Each row of a before or after table is a point. One or more steps were done to the points. Then noise was added and the rows were shuffled. The steps act on how far a point lies along the listed directions, d1 being the first. What was done? A step turns or swaps two directions, mirrors them in a line or flattens them onto one, adds a multiple of one to another, or multiplies one. Angles are multiples of 10 degrees, from the lower direction toward the higher: turns from -170 to 170, lines from 10 to 170 but not 90. Use the fewest steps. Two steps may share a direction if one is a turn and the other turns, adds or multiplies; they go together, in the order done. Otherwise the lowest direction goes first.

Directions:
(1): [ -3.0 -29.8]
(2): [-29.8   3.0]
Before, 8 rows:
[[ 3.4  0.1]
 [ 9.1  2.6]
 [ 1.0  3.4]
 [ 0.9 -1.0]
 [ 3.5 -1.1]
 [-6.4 -3.4]
 [-8.4  0.1]
 [-0.3  2.4]]
After, 8 rows:
[[ 1.3  3.0]
 [ 3.6 -0.3]
 [ 0.4  3.6]
 [ 5.7  7.4]
 [-2.9 -7.9]
 [-5.6 -4.8]
 [-0.6  1.3]
 [ 2.1 -1.2]]
Steps: mirror d1 and d2 in the line at 50 degrees

Directions:
(1): [ 15.2 -27.7 -20.8  -6.7  18.1  29.8]
(2): [-34.9   7.4  13.9  11.9   9.2  31.5]
(3): [  9.1  -6.9  38.1 -20.8  25.6  -4.7]
(4): [-15.4   9.5 -21.8   1.4  37.8 -21.3]
(5): [-22.5 -41.5   4.5   8.0  -6.7 -18.2]
Before (11 x 6):
[[ 0.1  4.6  5.4 -2.0  0.8  8.1]
 [-2.3  0.6  9.3 -3.7 -3.1  2.4]
 [ 0.9  3.3  1.5  1.1 -3.5  5.9]
 [-6.1 -3.3 -8.4  3.0  0.5 -2.7]
 [ 5.3  6.5  6.5 -1.4 -1.5  2.9]
 [-2.0 -0.6 -9.6  2.8  5.6 -5.3]
 [ 1.3  0.8  2.0 -0.6 -5.3  1.1]
 [ 3.4  3.0  6.8  0.3 -5.5  4.7]
 [-5.6  4.4 -5.4  4.1  2.2 -6.2]
 [-3.3  6.9 -5.9  6.2  1.4 -1.9]
 [ 2.4  2.1  1.3 -2.7 -1.8  2.3]]
After (11 x 6):
[[  0.9  -0.2   2.1  -0.3  -5.3  -0.1]
 [ -6.0  -0.1 -10.4   6.1   4.7  -2.7]
 [  6.7   0.7   6.0  -1.2  -6.5   0.3]
 [  9.3   2.2   3.7  -5.9  -0.2   0.2]
 [ -7.3   3.7 -10.3   4.3  -0.1   3.1]
 [  7.3  -1.1   7.2  -3.4  -2.4  -5.1]
 [  2.2  -2.3   1.3  -3.6  -2.0  -0.7]
 [ -1.1   6.0 -10.8   7.1  -1.6  -5.6]
 [  2.9   3.0  10.2  -6.3  -0.9   1.1]
 [ -5.7   6.4  -8.3   5.8   1.1  -4.9]
 [  5.9   1.2  -1.1  -0.2  -5.4   0.7]]
Steps: turn d2 and d5 by -90 degrees; multiply d3 by 1.6

Directions:
(1): [ 17.1  13.8  13.1 -11.7 -21.9  39.7 -32.1  22.9   4.1  16.1  16.0]
(2): [-27.8  -6.6  -6.4 -37.6  -9.4 -27.0 -31.7 -11.9  20.5  -0.8  16.4]
(3): [  1.7  43.0   4.9 -26.7  18.2   2.4   7.6  -0.1 -20.7 -36.5  13.8]
Before:
[[ -3.0  -1.7  -4.2  -3.1  -6.0  -0.6  -6.4  -0.6   7.8   3.9   1.9]
 [  1.1  -5.8  -1.0  -1.0  -3.4   1.8  -6.8  -0.5   7.0   6.8   3.0]
 [  1.6   4.7   5.0  -5.2  -5.8   5.9  -9.8   3.9   3.3   3.7   3.7]
 [  7.4   0.2  -3.1   5.5  -0.1   2.2   4.7   0.5  -4.2  -1.7  -4.5]
 [ -3.9  -0.1  -0.5  -4.0   3.0  -6.6   2.7  -3.2   0.0  -2.6  -0.2]
 [ -0.5   8.6  -1.9  -9.5   0.9   2.6  -4.7   2.7  -1.4  -3.5   4.9]
 [ -3.2   3.9   2.4 -10.3  -3.6  -1.4 -10.2  -1.3   4.1   2.2   6.0]
 [  4.7  -5.9   2.0   9.2  -4.4   2.8   5.5   2.8  -3.3   6.9  -3.9]]
After (8 x 11):
[[ 11.9   7.5   3.9   0.1  -1.6  16.5  -3.9   6.6  -1.3   2.6   5.1]
 [ 10.7   2.1   7.0   5.4  -9.1  18.1  -7.9   9.0   1.6  13.4   1.7]
 [  4.4  -3.4  -0.7   0.5  -9.1  11.9 -11.7   8.4   5.3  12.8   2.4]
 [ -1.4   1.6  -5.3  -6.7   0.0  -7.6  -2.2  -4.5  -0.7  -5.9   0.4]
 [ -4.9  -7.5  -3.4   6.3   7.0 -13.0  12.8  -7.2  -0.8  -1.1  -7.4]
 [ 13.0   9.4  11.3  -3.7 -15.1  27.5 -20.3  15.8   3.7  13.1   7.5]
 [ -0.8   8.1   2.5 -10.0  -0.7  -1.8  -0.1   0.5  -5.9  -6.4   5.4]
 [  8.4   6.6  -0.1   4.3  -3.9  13.3   0.1   5.9  -0.2   2.8   0.8]]
Steps: multiply d1 by 3; turn d2 and d3 by -150 degrees

Directions:
(1): [ 16.6 -18.2   8.2  -0.2   3.3 -41.2 -10.4   2.8   2.0  -3.5  15.9 -18.4
 -17.0 -14.8  35.9  52.3  20.2  -4.9]
(2): [ -3.7 -24.7  13.3  19.0   4.5 -11.2  18.5  36.0  -3.2   9.5 -23.2  11.2
  28.0 -48.3  20.2 -13.6 -25.4   0.1]
(3): [  6.5 -21.0  10.8  22.9 -14.1   5.3   9.2  -3.8  20.1  30.7  35.6  -0.2
  52.5  16.1 -19.3  13.2  19.9  -6.2]
(4): [-24.5 -25.5 -19.4 -18.4  12.7  19.8 -14.7 -29.6 -28.8   0.4   1.3  -2.0
  20.5 -28.2  -4.2  16.6  11.4  44.5]
Before:
[[  6.3   6.9   2.8   0.6   0.9  -5.2   3.8   2.5   7.2  -4.0  -4.0  -1.0
   -7.1   8.2  -0.8   1.1   0.0  -7.7]
 [  4.9   3.9  -1.1  -0.5  -0.6  -5.1  -3.7   0.6   1.2   0.0   5.3  -1.5
   -4.4   4.9   5.2   8.7   3.9  -2.8]
 [ -6.1  -3.0  -3.5  -0.3  -1.2   6.6  -0.7  -8.9  -0.4   6.6  12.9   0.3
   15.2   4.7 -11.7   5.2   9.1   6.9]
 [  3.9   8.6   0.5  -3.0  -3.4   3.4   0.3  -2.0   0.3  -0.4  -0.5   4.1
   -7.9  11.5   0.4  -5.3  -0.4  -4.0]
 [  5.9   0.7   0.2  -0.3  -0.8   0.9   0.1  -0.9   7.4   1.2   5.4   1.1
    6.0   4.7  -2.9  -0.5   3.8  -4.2]
 [  7.1  -6.3   5.6   4.7  -3.9  -7.0   0.8  -2.1   7.1   3.9  14.8  -3.7
    4.7   5.7   0.2  17.0  14.4  -5.7]
 [ 10.3   0.3   2.9   5.2  -3.3  -8.1   0.3   6.3   5.7   2.4   2.7  -0.9
   -0.4   1.4   4.0   6.4   3.3  -9.1]
 [  2.7  -0.9   0.1   5.6   0.9  -3.1   2.2   5.6   2.7   1.2   0.4  -1.2
    2.7   2.9   1.6   2.2  -0.6  -3.9]
 [  5.0   1.8   4.8   7.0   3.4 -10.6   1.5   7.4   5.1   1.4   3.5  -2.4
    1.9   1.6   4.1   5.3   4.1  -7.8]
 [  0.4  -7.5   0.7   4.8  -0.8   2.4  -1.0  -5.2   1.2   5.8   8.1   0.8
    8.0   0.7  -0.3   6.3   6.8   4.4]]
After:
[[ -0.4  -7.3   0.2   4.6  -0.8   4.2  -1.1  -5.2   1.0   6.3   7.8   1.5
    9.2   0.9  -1.2   4.8   6.3   5.1]
 [ -4.1  -3.0  -1.1   2.4  -3.5  14.8   3.6  -8.3   2.1   6.6   9.0   3.9
   17.4   8.1 -17.2  -3.1   7.9   3.5]
 [  5.9   7.4   1.5  -1.6  -4.0   0.8   0.3  -1.0   1.5   0.6   1.8   3.2
   -7.4  11.9   1.9  -1.9   1.3  -5.6]
 [  0.0  -6.0   0.5   2.1  -2.0  -4.3  -1.5  -5.9   3.2   6.8  18.1  -3.4
   11.3   4.3  -3.9  16.1  13.3   2.0]
 [ -0.5   0.3  -1.8   4.6   1.0   2.5   2.8   4.0   0.9   1.2  -1.9   0.5
    5.1   3.1  -2.5  -3.5  -2.7  -1.3]
 [  5.4   0.4   0.1  -0.1  -0.9   1.8   0.4  -1.1   7.3   1.8   5.3   1.4
    7.7   4.7  -4.0  -1.1   3.8  -4.0]
 [  0.9   3.8  -2.5   2.8  -2.8   9.2   2.3   1.8   1.3   3.4  -3.0   5.3
    8.0   3.1  -9.5 -10.2  -2.6  -1.5]
 [ -3.9   4.9  -0.5   4.4   3.6   6.0   3.1   2.8   0.7   2.3  -2.0   3.5
    9.6   3.1  -8.6 -10.8  -1.6  -0.7]
 [  2.0   8.4   0.5  -0.1   0.6   3.1   4.8   0.0   5.7  -3.0  -5.7   1.9
   -1.9   9.3  -7.7  -6.6  -2.5  -4.3]
 [ -2.0   5.8  -4.8  -1.8  -0.5   8.5  -2.0  -3.5  -1.7   2.0   1.9   3.0
    4.2   6.7  -5.7  -3.7   0.0   3.0]]
Steps: mirror d1 and d4 in the line at 70 degrees; add -0.3 times d2 to d3

Directions:
(1): [  7.2  11.8   7.5  43.3 -34.6 -19.8  11.2 -19.0  11.5 -15.4   7.6 -24.2
 -34.4  36.3  21.1 -23.6  21.8 -21.2 -20.7  25.3   8.5  21.3 -10.3  -5.5
  30.8 -18.2  16.3  11.4  -3.1  35.2  -1.4   7.1]
(2): [ -0.4  -0.5  20.0   2.3   0.3  18.9  30.7  14.7   3.2  44.6 -29.5  17.2
   6.2  24.9  18.0 -27.3  -3.0 -23.5  13.6   0.9 -15.1 -21.6  26.1  -9.0
   7.5  18.8  30.4  33.1   1.1 -17.1 -50.3   8.0]
(3): [ 11.3 -42.9  34.0 -25.6   1.6  -2.6 -12.6  38.9  15.4  -6.1  25.4 -12.6
  -7.7 -19.6  17.9   5.9  -6.1   6.5   4.0  13.2  34.1  20.2 -16.9 -21.5
  50.6  28.7   5.1  22.3   6.1 -19.3   0.1 -10.0]
(4): [-17.9  24.0  10.2 -11.6 -29.6  15.1 -32.6 -24.0  45.7  -7.5   0.9  12.4
   3.6   8.9   3.3  18.9 -15.7  10.1  31.9 -16.1  14.8   6.3   0.6 -39.2
  -7.3   4.8  -9.1   5.2  12.6  12.5 -13.3  60.0]
(5): [ 44.3 -15.6 -15.2  28.1  36.1  31.6 -35.2 -10.4  -8.8  20.1  -8.4  35.3
 -15.3  20.1   5.1 -14.9 -13.0  18.4  -8.8  16.3  39.8  30.4  -2.2   8.5
 -15.3  -4.4 -20.3   3.7  15.8   7.5 -18.8  -0.3]
Before:
[[  1.1  -3.5  -2.6  -2.8   2.4   0.4   2.0   3.6  -5.8   1.8   0.0  -1.5
    0.0  -2.6   0.0  -0.3  -2.3   1.0  -1.5   0.9  -2.4  -0.7  -0.8   1.8
    1.4   2.2  -0.3   2.3  -2.5  -5.2   0.4  -7.3]
 [ -0.9   6.1   0.0   6.0  -3.9  -6.0  -5.2  -6.0   2.3 -12.5   8.1  -5.1
   -4.9  -2.1  -2.8   4.6   4.1   2.8  -3.1   1.1   6.5   8.6  -8.3   5.2
    3.4  -7.5  -7.9  -7.1  -3.4   9.0  10.0  -1.8]
 [ -4.2   1.7   2.7   3.1  -3.3  -1.4  -0.1   1.6   2.1  -3.2   5.7  -3.8
   -0.1   0.0  -0.6   0.4   1.1  -0.6  -0.6   3.4   0.3   2.1   1.0  -2.6
    3.3   0.3   0.1  -3.1  -2.4   1.9   0.4  -0.3]
 [ -1.7   6.4  -1.8   7.4  -6.9   1.2   7.7  -5.9   0.7   2.3  -5.3   0.7
   -4.6   7.5   4.9  -2.1   5.2  -5.5  -3.1  -1.2  -4.0  -3.0   4.2   0.8
   -1.3  -0.4   1.7  -0.2  -1.0   4.2  -1.5   1.6]
 [  2.1  -0.2   2.6  -2.4  -1.9   2.3   2.4   1.2   1.3   1.5  -2.8  -0.4
    1.2   0.2   0.4  -0.8  -0.7  -0.8   2.0   2.1  -1.1  -2.6   5.0  -2.4
    2.3   1.5   0.1   2.1  -2.3   0.3  -5.1  -3.0]
 [  7.8 -12.2   3.5  -2.5  11.2   2.9  10.6  12.0 -13.9   8.9  -2.9   1.7
   -2.1  -0.2   2.7  -6.5   0.0  -2.3  -3.7   4.8  -2.7  -3.0   3.4   8.5
    2.9   3.6   2.2   8.0  -3.1  -9.6  -5.5 -14.2]
 [  1.4   0.1   5.2   3.1  -6.4   2.4   7.9   3.6   2.1   6.2  -6.7  -2.2
   -0.6   6.8   9.2  -5.5   4.6  -4.9  -0.7   3.4  -0.2  -2.8   1.7  -0.2
   10.8   2.1   6.4   8.7  -0.8   2.0  -6.6   2.8]
 [  6.3  -7.3   0.2   0.4   4.1   7.3   1.1   8.3  -1.9  10.9  -6.3   7.0
   -2.3   4.8   4.8  -6.3  -0.3  -1.2   0.0   5.2   5.2   1.2   2.7   3.0
    1.8   5.0   0.3  10.1   1.0  -8.7 -10.4  -1.2]]
After:
[[ -1.5   5.6  -6.5  -0.4   2.3   4.3   6.4  -1.3  -6.6   5.4 -10.0   3.3
    7.5  -0.9  -1.8   1.1   2.3   1.0  -0.5  -4.4  -7.9  -9.8   4.6   8.8
   -7.9  -2.6  -1.8  -3.3  -2.4  -0.3   1.1  -0.8]
 [ -3.8   4.7  -3.0  -4.4  -4.4   3.7  -6.4  -4.7   3.7  -1.0  -0.3   1.6
    1.4  -0.4  -1.3   4.5  -5.2   4.0   5.4  -3.7  -0.8   0.4  -0.4  -5.9
   -4.1   0.4  -3.7   1.0   0.1  -0.9  -0.8   7.2]
 [ -4.0  -0.2   1.0   0.2   0.9  -0.9   1.2   4.4  -1.8  -2.0   5.1  -2.6
    2.3  -3.6  -2.8   1.3   0.3   0.6  -1.0   2.1  -1.5   0.2   1.8   0.7
    0.9   1.3  -0.8  -4.9  -3.1  -1.6   1.8  -4.4]
 [ -0.4  -2.5   1.0  -2.4   2.3   4.8   8.8   4.4  -3.1   8.1  -5.8   4.0
    1.3  -0.6   3.8  -0.5   1.3  -2.8  -1.1  -3.6  -4.2  -6.5   5.8   1.5
   -1.1   6.7   1.7   1.3  -0.6  -6.2  -3.2  -5.1]
 [  1.2   3.9  -1.4  -0.1  -2.5   1.5   1.8  -3.5   0.0  -0.5  -3.7  -0.2
    1.2   1.2  -2.0   0.2   0.3  -0.3   0.9   1.3  -2.8  -3.0   4.6  -0.4
   -2.0  -2.4  -1.6  -1.4  -2.4   3.3  -2.9  -2.0]
 [ -6.6  11.4  -2.5  -9.1  -2.4  12.3 -11.9 -12.0   7.9   1.9  -5.4  13.1
    5.9   1.5  -5.7  10.7 -10.4   8.6  15.5 -12.0  -1.3  -4.2   5.5  -7.7
  -19.5  -1.3 -11.4  -1.1   3.0   0.5  -5.8  22.6]
 [  0.7   7.2 -10.4   5.2  -0.5   7.6  -5.1  -7.9  -0.1   5.0  -8.5   9.5
   -0.2   7.4  -2.6  -1.1  -0.7   2.3   1.4  -0.9  -0.1   0.1   3.0   4.6
  -14.6  -4.8  -7.1  -0.6   1.2   0.9  -4.7   8.7]
 [  1.8  -8.5   7.1  -6.1   6.4  -1.6  -2.8  11.0  -0.9  -4.3   8.3  -2.5
    0.7 -11.3  -0.9   5.2   0.2   4.0   0.2   0.6   9.0   5.6  -6.4   4.8
   10.1   4.4  -5.1  -0.9  -2.5  -5.6   5.5 -11.2]]
Steps: multiply d4 by 1.6; turn d1 and d4 by -140 degrees; mirror d2 and d3 in the line at 150 degrees
